Each point is reached from the start by the listed moves, each made once or not at all, plus a little noise. Is the number of moves made odd or even? Then give how often each move was made.
In the rows, 128 means zero.

Moves:
(1): [145 146 169 102]
(2): [ 82 168 112 117]
(3): [ 96  86 171 160]
Start: [133 115 168  99]
Points:
[151 136 207  73] -> odd (1, 0, 0)
[ 59 117 196 120] -> even (0, 1, 1)
[135 115 170 101] -> even (0, 0, 0)

Moves:
(1): [172 129 139 134 121 109 108 126 148 141 145 141 131 118]
(2): [110 165 105 143 146 125 113 145 114 132 138 115 123 122]
(3): [132 131 123 154 141 124 163 144 140 102 146 119 170 135]
(4): [125 117 132 162 125 113  96 185 124 148 123  34 100  91]
(5): [123 161 106 129 137 119 123 142 142 125 116  99 146  96]
(6): [149  89 119 136  98 156 143 139 121 137 122 146 151 100]
(7): [134 148  95 113 100 123 140 135 154 121 146 111 110 129]
(8): [125 105 125 112 135 120 106 171 130 125 153  96 142 102]
(9): [107 144 137 146 111 149 124 105 163 122 137 124 156 106]
(10): [148 135 131 102 141 147 162 127 129 159 127 115 118 128]
(11): [139 112 118 115 141 138 123 111 131 114 141 115 128 131]
Start: [129 119  97 145 127 140  98  92  74 161 143 122 111 104]
Points:
[198 179  22 135 102 154 118 137 114 211 168  79 121  30] -> even (1, 1, 0, 0, 1, 1, 1, 0, 0, 1, 0)
[115 184  80 177 154 173 148 102 106 163 180  85 166  86] -> even (0, 1, 1, 0, 0, 0, 0, 0, 1, 1, 0)
[132 122  92 172 140 136 135 109  86 132 161 111 153 111] -> odd (0, 0, 1, 0, 0, 0, 0, 0, 0, 0, 0)
[158 179   7 153 119 167 175 155 107 169 170  60 162  47] -> even (0, 1, 1, 0, 1, 1, 1, 0, 0, 1, 0)
